Each row of a before or after table is a point. One or more steps were done to the points. Then noise was added and the rows were shuffled. The steps act on columns, c1 being the first. Write out the steps. A step turns or swaps two columns, mirrors them in a line or flattens them onto one, adds a multiple of one to another, or multiplies or shifts one. Angles are multiples of 10 degrees, from the lower column toward the higher: turns from -170 to 170, lines from 10 to 170 but not 90. Use the fewest steps. Two steps may share a column if one is a turn and the other turns, adds or multiplies; they go together, in the order done. Otherwise the lowest column goes first.
In the rows, zero is written as 128.

Before (8 x 3)
[[106  96 146]
 [115 114 158]
 [113  74 147]
 [134  83 160]
 [175  83 117]
 [122 115 110]
 [201 104 147]
 [110  91 134]]
After (8 x 3)
[[ 69 174 104]
 [136 138 118]
 [158 151 170]
 [140 174 167]
 [164 176 168]
 [142 134 171]
 [100 186  96]
 [159 154 158]]
Steps: turn c1 and c2 by 160 degrees; add 0.7 times c1 to c3

Before (8 x 6)
[[144 153 143 148 163 165]
 [125  96 103 151 102 108]
 [ 85  66 100 152 109 140]
 [119  86 156 158 128 142]
 [ 99 130 173 131 137 159]
 [153 125 138 114 172 144]
 [167 137 138 106 137 168]
 [146 153 151 110 164 144]]
After (8 x 6)
[[134 105 132  64 166 164]
 [133  53 172 136 101 159]
 [128  42 156 220 118 126]
 [168 107 142  86 153 138]
 [162 109 147  72 147 150]
 [165 114 143 184 145 170]
 [102 144 102 197 127 100]
 [111 109 100 201  81 119]]
Steps: swap c1 and c5; turn c2 and c6 by 20 degrees; add -1.5 times c3 to c2; multiply c4 by 3

Before (10 x 9)
[[159 105 135  98 141 183 106 167 157]
 [129 136 171  67 125  78 155  84 117]
 [119 192 221 105  94  77  91 128 112]
 [188  72 148 136 109 124 130 138 151]
 [115 102 109 136 142 123 145 116 140]
 [146  76 153 125 146 188 127 113 169]
 [ 96 132 176 132  82 155 128 175  83]
 [130 143 202  87 171  93 106 111  96]
 [128 148 136 150 125 154 182 134 105]
 [141 125 123 134 103 149 130 106  96]]
After (10 x 9)
[[122 163 182 129 122 156 125 176  73]
 [188 103 114 135 100 123 124 141 130]
 [166 172 194  95 201  94 159 113 128]
 [169 220 214  85 148  76 138 126  70]
 [131 176 134 185 135 155 123 132 125]
 [136 152 117 130 123 152 122 104  98]
 [156 162 163 137 157  78 193  86  94]
 [106 132 122 147 129 123 128 113 144]
 [158 133 121 101  82 185 152 166 181]
 [154 104 140 123  76 188 128 112 199]]
Steps: turn c1 and c3 by -30 degrees; shift c2 by 30; turn c4 and c7 by -70 degrees; add 0.7 times c6 to c9; turn c5 and c9 by 50 degrees
